Each row is a point. Each copy is the shape, with its points in the same order, turned, moved and blurred by noise. Is it also mirrored, or only turned?

Shape (5 x 2):
[[ 1.29  1.85]
 [ 0.09  0.05]
 [ 1.89  1.08]
 [-3.78  4.38]
 [-0.58 -2.14]]
Copy 1 (5 x 2):
[[-1.26 -0.82]
 [ 0.81 -0.34]
 [-0.62 -1.55]
 [-1.66  4.66]
 [ 3.13 -0.59]]
Copy 1 is: mirrored
Copy 2 (5 x 2):
[[ 2.39  0.05]
 [ 0.18 -0.46]
 [ 2.17 -0.90]
 [ 0.34  5.38]
 [-1.86 -1.58]]
Copy 2 is: only turned
Copy 3 (5 x 2):
[[-0.83 -0.75]
 [ 0.80  0.76]
 [ 0.02 -1.16]
 [-3.96  3.99]
 [ 2.85  1.68]]
Copy 3 is: mirrored

Shape (6 x 3):
[[ 0.55 -3.02  2.89]
 [ 2.25  2.12 -1.06]
 [ 3.50 -1.73 -3.21]
 [-0.43  0.38  0.88]
 [-0.52  1.84  1.00]
 [-1.79 -3.24  2.39]]
Copy 1 (6 x 3):
[[ 1.59 -1.60 -2.64]
 [ 2.14  2.55  2.40]
 [ 3.73  4.61 -1.69]
 [-0.08  0.17  0.25]
 [-0.21  0.03  1.82]
 [-0.74 -1.35 -3.24]]
Copy 1 is: only turned
Copy 2 (6 x 3):
[[ 3.84 -1.40 -1.10]
 [-1.27  3.04 -0.63]
 [-0.86  1.32 -4.96]
 [ 0.37  0.10  0.88]
 [-0.38  0.96  1.98]
 [ 2.96 -3.42  0.13]]
Copy 2 is: only turned

Shape (7 x 4):
[[ 2.74  0.21  1.48 -0.21]
 [ 4.05 -1.80 -2.41  1.16]
 [ 0.28 -2.64  0.78 -1.35]
 [ 0.88 -1.88  0.60  3.28]
 [-5.54  0.91  0.58  2.90]
 [ 0.67  2.17  1.60  1.80]
 [-0.64 -0.18 -1.22 -3.16]]
Copy 1 (7 x 4):
[[ 2.46  1.33 -0.20  1.68]
 [ 1.44 -2.14  3.78  0.26]
 [ 1.49  1.29 -0.51 -2.20]
 [-1.98  1.10  2.03  0.54]
 [-5.23  0.63 -3.81  0.25]
 [-0.54  1.03 -1.02  3.22]
 [ 1.96 -1.75 -2.59 -1.58]]
Copy 1 is: only turned
Copy 2 (7 x 4):
[[ 2.77 -0.90 -1.12  1.46]
 [ 1.06 -2.86 -4.83 -0.18]
 [ 0.68 -1.74  0.58 -1.48]
 [-1.72 -0.74 -1.91  1.55]
 [-3.00  5.37  0.22 -1.16]
 [ 1.54  2.37 -1.48  2.08]
 [ 2.64  0.25 -0.42 -3.70]]
Copy 2 is: only turned

Shape (12 x 6):
[[ 2.33 -1.48  0.52  0.83  3.32 -0.84]
 [-2.10  1.46 -0.78  2.50 -0.16 -0.09]
 [-0.36  2.87 -1.93 -3.64  3.33 -1.21]
 [-1.13  0.02 -2.78  2.20 -2.52 -2.06]
 [-2.58 -0.59  0.92 -2.75  2.70  2.31]
 [ 0.22 -2.24  2.76  0.41 -1.79 -1.46]
 [ 0.75 -0.89 -3.45  1.38 -1.57 -0.95]
 [ 3.77  0.84  1.29 -1.28 -2.69 -0.84]
 [-0.77  0.95  0.95 -1.18 -0.33  1.79]
 [-0.90 -1.54 -3.46 -2.59  3.08  1.67]
 [-0.45 -3.51  1.02  0.81 -1.62 -4.60]
 [ 1.02 -2.74 -0.07 -2.93  3.38 -4.03]]
Copy 1 (12 x 6):
[[-1.12  0.74  2.83  0.58  3.11  2.10]
 [ 0.29  0.11  0.38  0.71  1.07 -3.50]
 [ 1.87  2.82  1.30 -4.85  2.97 -0.77]
 [ 3.10 -1.17 -1.23  1.84  0.78 -2.14]
 [-3.41  3.34 -1.41 -2.83  1.65 -0.55]
 [-0.20  0.96 -0.08  2.13 -1.75  1.75]
 [ 2.23 -2.26 -1.41  0.62  1.93 -0.50]
 [ 1.04 -2.33  1.62 -1.34 -2.13  2.50]
 [-1.67  0.04 -0.32 -1.98 -0.36 -1.03]
 [-0.65  1.41 -2.28 -3.13  5.12  0.08]
 [ 2.28  1.90 -0.81  3.96 -0.23  2.48]
 [ 1.91  4.53  0.80 -0.69  3.17  3.82]]
Copy 1 is: mirrored
Copy 2 (12 x 6):
[[-3.19 -2.52 -1.54  2.60  2.17  1.24]
 [-0.88  0.07  2.01 -0.13 -2.36  0.17]
 [-1.44 -0.63 -2.87 -1.73  1.26 -4.35]
 [ 1.05  0.20 -0.05  1.56 -4.49  0.59]
 [-2.07  1.80  2.03  0.51  3.67 -3.47]
 [ 2.13 -0.46  1.17  3.36  1.46  1.65]
 [-0.70  1.24 -1.58  2.00 -3.03  0.93]
 [ 2.49  0.60 -2.82  0.40  1.59  3.01]
 [ 0.08  1.56  0.96 -0.71  1.72  0.00]
 [-4.14  2.61 -0.95  2.20  0.95 -3.16]
 [ 2.77 -2.32 -0.16  5.70 -0.61 -0.15]
 [-0.39 -2.16 -2.76  4.09  2.34 -3.37]]
Copy 2 is: mirrored

Shape (11 x 8):
[[ 0.73 -2.61  3.92 -3.45 -3.41 -2.12 -2.11 -0.24]
 [-1.41 -2.58 -0.69 -0.14  2.72 -1.43  0.62  0.83]
 [-1.75 -1.91  1.23 -1.51 -2.36 -3.24 -4.91 -0.13]
 [-0.09  1.81  0.48  1.66  4.49  2.85  2.31  0.66]
 [-3.30 -0.54 -1.44  2.26 -1.58  0.01 -0.60  0.75]
 [ 0.17 -2.65  0.75  1.24 -1.67 -2.69 -3.51 -2.54]
 [-1.63 -0.68 -2.31 -1.14  1.75  2.07 -0.22 -1.44]
 [ 1.91  0.02 -1.53 -0.08  1.59  0.48  3.54  1.99]
 [-2.28 -0.80  2.61 -2.19 -1.52 -4.52 -3.99 -1.25]
 [ 2.08  2.44 -2.22 -0.45  2.29  0.27  1.68  1.21]
 [-0.75 -1.66 -1.10  0.88  1.59  1.03 -3.03  2.16]]
Copy 1 (11 x 8):
[[ 1.09 -6.83 -1.38 -2.81 -0.36 -1.25 -0.36  0.55]
 [-1.00 -0.03 -3.16  0.52  0.85  0.27 -4.31  0.46]
 [ 3.13 -5.09 -0.15 -2.96  1.83  0.38 -3.17 -1.30]
 [-3.69  2.99 -0.17  2.85 -2.69  1.47 -2.33 -0.47]
 [ 3.93  0.47 -0.44  2.10  0.26  0.15 -2.41 -0.20]
 [ 2.54 -3.19 -1.44 -2.02  0.72 -2.32 -2.71 -3.49]
 [ 0.39  1.09 -3.11  0.59 -0.21  3.06 -0.87 -1.43]
 [-2.40  2.44 -1.67  1.24  0.67 -1.04 -0.33  2.44]
 [ 2.92 -4.99 -0.25 -4.36 -0.21  0.62 -4.05 -0.67]
 [-2.53  3.35 -0.06 -0.76  0.52  0.42 -0.30  0.95]
 [-0.13 -0.89 -0.21  1.95  2.89  1.62 -2.83 -1.77]]
Copy 1 is: only turned
Copy 2 (11 x 8):
[[ 2.41 -0.80  0.00 -1.35 -7.34  0.11 -1.95 -1.23]
 [ 1.58 -2.00 -1.60  0.99 -0.51 -2.44  2.51 -0.64]
 [ 2.18 -1.64  0.15 -0.66 -6.15  1.44  1.82 -4.38]
 [-1.04 -1.27  1.72 -0.41  3.26 -1.24  2.04  3.09]
 [-2.10 -0.39 -1.88 -0.82 -0.66  1.01  2.61 -3.02]
 [ 2.56 -1.51  0.43 -0.29 -2.54  1.22 -0.72 -5.14]
 [ 0.67  2.04  0.79 -0.73  0.49 -2.21  3.10 -1.19]
 [ 0.88  0.73 -2.06  1.41  1.25 -0.37  0.91  3.20]
 [ 1.38 -2.30  1.71  1.01 -6.91  0.42  1.29 -3.94]
 [ 1.22  1.32  0.31  2.12  1.40  1.01  2.37  2.96]
 [ 2.14 -1.51 -0.85 -2.36 -0.28  0.64  3.95 -1.06]]
Copy 2 is: mirrored
Copy 3 (11 x 8):
[[ 1.56 -2.37 -0.08  4.21  1.17 -2.44 -1.89  4.02]
 [ 0.79  3.17 -0.69  0.34  1.47  0.55  1.12 -0.19]
 [-0.89 -1.54 -2.50  2.76  1.93 -3.85  1.28  3.50]
 [-0.62  1.53  0.47 -4.14 -1.18  3.68 -1.23 -1.58]
 [-3.18  1.77 -1.17  1.03 -2.00  0.47  2.54  1.83]
 [-1.73 -0.04 -0.68  3.17  0.50 -4.55 -0.16  0.40]
 [-1.03 -0.51  1.31  0.00  0.57  1.68  2.87 -1.28]
 [ 0.01  2.02 -0.81  1.05  0.04  4.96 -1.83 -1.39]
 [ 1.20 -2.00 -3.15  2.19  0.78 -4.60  1.17  2.93]
 [-0.99 -0.11 -2.22 -0.28  0.47  4.43 -1.23 -2.54]
 [-3.34  1.15 -0.21 -0.58  2.83  0.62  1.00  1.42]]
Copy 3 is: only turned
Copy 4 (11 x 8):
[[ 0.49  5.39  3.18  2.57 -1.44  0.17  0.32 -1.26]
 [-2.26 -0.40 -0.81  1.57  0.12 -0.72 -0.76  3.18]
 [-0.34  1.54  2.71  4.89  1.32 -0.28 -0.47 -2.35]
 [ 0.19 -3.90 -0.39 -3.62 -1.30 -0.43  0.85  3.83]
 [-0.35 -1.56  0.13  1.04  2.65  3.40 -1.62  0.66]
 [ 0.14  2.55  0.77  2.17  3.54 -1.35 -0.11 -1.71]
 [ 1.29 -1.96 -2.19  0.76 -0.97 -0.21 -2.03  1.68]
 [-1.61 -0.59 -2.68 -1.43 -2.29  1.52  2.43  2.87]
 [-1.44  2.15  3.83  3.74  0.49 -1.20 -1.84 -3.16]
 [-1.28 -2.48 -2.49 -1.52 -2.64  0.35  2.56  0.26]
 [ 1.03 -2.26  0.16  3.07  1.14  0.40  1.44  1.91]]
Copy 4 is: mirrored
